Rows are points. The points of each table are mixes of a few directions, plus a little noise. Count the directions of each table, and those that both share. Where both have some left over, give the other angles between the two spaces (their principal angles), to ten degrees, smallest first.
(in the rows, 128 means zero)

First:
84,174
119,137
122,134
149,107
166,88
Second, 6 rows:
146,166
134,142
145,165
97,63
130,132
115,102
Directions: first 1, second 1, shared 0; angles 70

First, 5 rows:
97,139,131,166
130,82,136,125
173,103,153,68
128,179,124,126
109,135,98,156
Second, 6 rows:
136,140,210,130
153,142,140,111
137,104,90,126
130,112,138,133
69,112,102,161
142,159,89,106
Directions: first 3, second 3, shared 2; angles 30

First (8 x 8):
165,143,138,112,101,131,129,174
170,109,139,73,125,118,154,126
112,111,134,105,164,161,127,113
53,95,134,179,174,169,102,130
147,127,133,139,97,105,132,156
134,192,95,126,114,107,127,72
94,109,134,197,111,111,111,163
146,138,120,91,133,122,142,92
Second (7 x 8):
123,107,137,152,104,108,125,131
117,121,127,113,159,146,131,114
140,117,133,132,111,106,135,139
173,130,125,91,129,102,158,155
103,42,154,175,99,80,133,123
110,177,111,97,184,195,114,103
133,202,112,135,111,161,101,132
Directions: first 4, second 3, shared 2; angles 30

First, 8 rows:
124,115,108,127,141,144,143,126,138,134,150
73,173,185,135,127,209,105,166,111,77,82
147,114,111,126,127,98,134,115,132,145,141
149,89,73,124,146,110,160,106,150,160,179
114,178,203,133,93,123,79,150,94,92,54
154,135,146,128,103,73,108,120,115,134,104
133,118,113,127,134,126,137,123,134,136,142
129,100,85,125,151,142,157,118,148,145,172
Second:
124,122,171,145,151,169,124,118,122,118,102
155,135,107,115,90,48,118,129,123,144,130
116,102,160,151,184,209,145,108,135,123,120
115,120,159,142,157,185,130,122,126,116,113
141,128,139,131,122,105,119,122,122,131,115
112,164,126,114,89,106,108,160,115,112,116
124,111,57,112,132,122,158,134,152,146,187
108,112,66,117,146,161,164,138,153,135,188
159,154,166,127,80,46,88,128,100,127,79
Directions: first 2, second 3, shared 2

First (10 x 14):
98,98,170,113,153,77,75,138,115,177,151,106,121,159
111,91,159,140,138,87,64,148,135,176,121,112,135,156
140,160,104,113,123,160,185,109,118,88,140,139,119,105
125,92,142,160,115,100,60,144,146,175,104,123,159,156
152,109,114,183,122,155,113,176,190,103,48,135,124,104
130,142,125,115,152,149,169,142,136,87,122,127,87,100
130,137,117,125,96,122,122,90,101,153,155,136,172,148
135,154,113,111,137,155,181,121,123,86,135,134,103,102
140,143,105,133,82,133,128,84,105,147,148,144,184,144
119,152,132,89,163,141,184,128,113,88,154,123,76,104
Second, 10 rows:
124,99,158,163,134,119,80,169,163,122,80,112,120,132
124,124,143,133,127,125,116,133,130,118,122,119,126,131
116,177,123,94,102,126,173,96,52,36,181,106,136,123
133,125,125,105,136,135,138,86,135,215,159,156,137,144
157,101,36,179,136,121,120,210,169,124,57,144,130,93
137,139,77,100,121,122,154,88,102,195,175,158,156,137
135,115,145,127,149,150,131,124,171,177,113,146,107,126
122,126,129,136,118,113,113,136,114,110,127,115,139,133
114,146,168,104,122,134,139,96,103,103,158,115,122,138
119,126,174,138,134,137,116,143,142,82,106,106,106,125
Directions: first 3, second 4, shared 2; angles 60

First (8 x 24):
97,86,122,138,112,92,170,117,112,127,149,111,95,168,122,140,117,100,153,99,70,125,157,153
71,49,118,146,98,58,207,104,97,126,166,96,70,202,115,152,106,70,180,71,17,119,184,179
128,127,128,129,128,127,129,128,128,128,128,127,128,128,128,129,128,127,129,129,127,129,129,130
139,142,130,125,128,141,112,132,133,129,120,134,137,112,130,125,131,137,118,139,148,130,118,120
169,184,136,116,152,176,69,145,147,127,101,150,169,77,137,110,143,168,93,169,205,133,88,95
128,128,129,127,127,126,128,129,126,128,128,126,127,127,128,128,128,126,126,129,129,126,127,128
172,191,136,115,155,186,62,145,152,130,97,155,174,68,138,107,145,176,83,174,216,137,83,88
120,118,128,130,123,117,139,125,125,128,134,124,118,140,127,134,125,121,136,121,112,126,135,133
Second:
122,155,136,133,128,140,127,119,134,131,130,125,141,129,133,120,127,106,119,146,132,120,98,113
202,100,130,115,201,148,75,132,100,115,110,207,117,116,113,139,102,188,128,130,130,169,174,155
136,117,157,127,132,107,151,122,177,101,141,114,153,107,92,126,100,74,95,154,115,103,123,141
109,122,119,136,120,122,140,119,104,138,135,126,109,157,139,132,130,122,150,112,103,132,132,131
195,146,120,125,209,184,51,120,63,139,103,226,112,139,146,130,116,199,144,136,139,182,137,128
106,126,148,145,130,109,165,96,132,119,153,121,125,162,114,129,98,51,129,141,68,110,111,139
91,140,129,137,97,117,156,121,137,134,140,94,130,141,134,124,135,92,131,128,116,109,106,118
132,118,95,108,100,135,101,172,123,144,101,112,122,92,149,130,176,223,137,95,196,144,159,117
101,161,127,130,93,134,136,134,149,137,127,91,147,115,141,117,151,116,117,138,157,109,92,101
163,120,122,117,153,142,95,141,117,127,112,159,125,111,128,131,130,177,127,124,151,149,150,133
52,103,128,135,45,69,210,132,171,125,156,33,127,137,118,130,143,61,130,105,101,81,127,132
Directions: first 1, second 4, shared 1
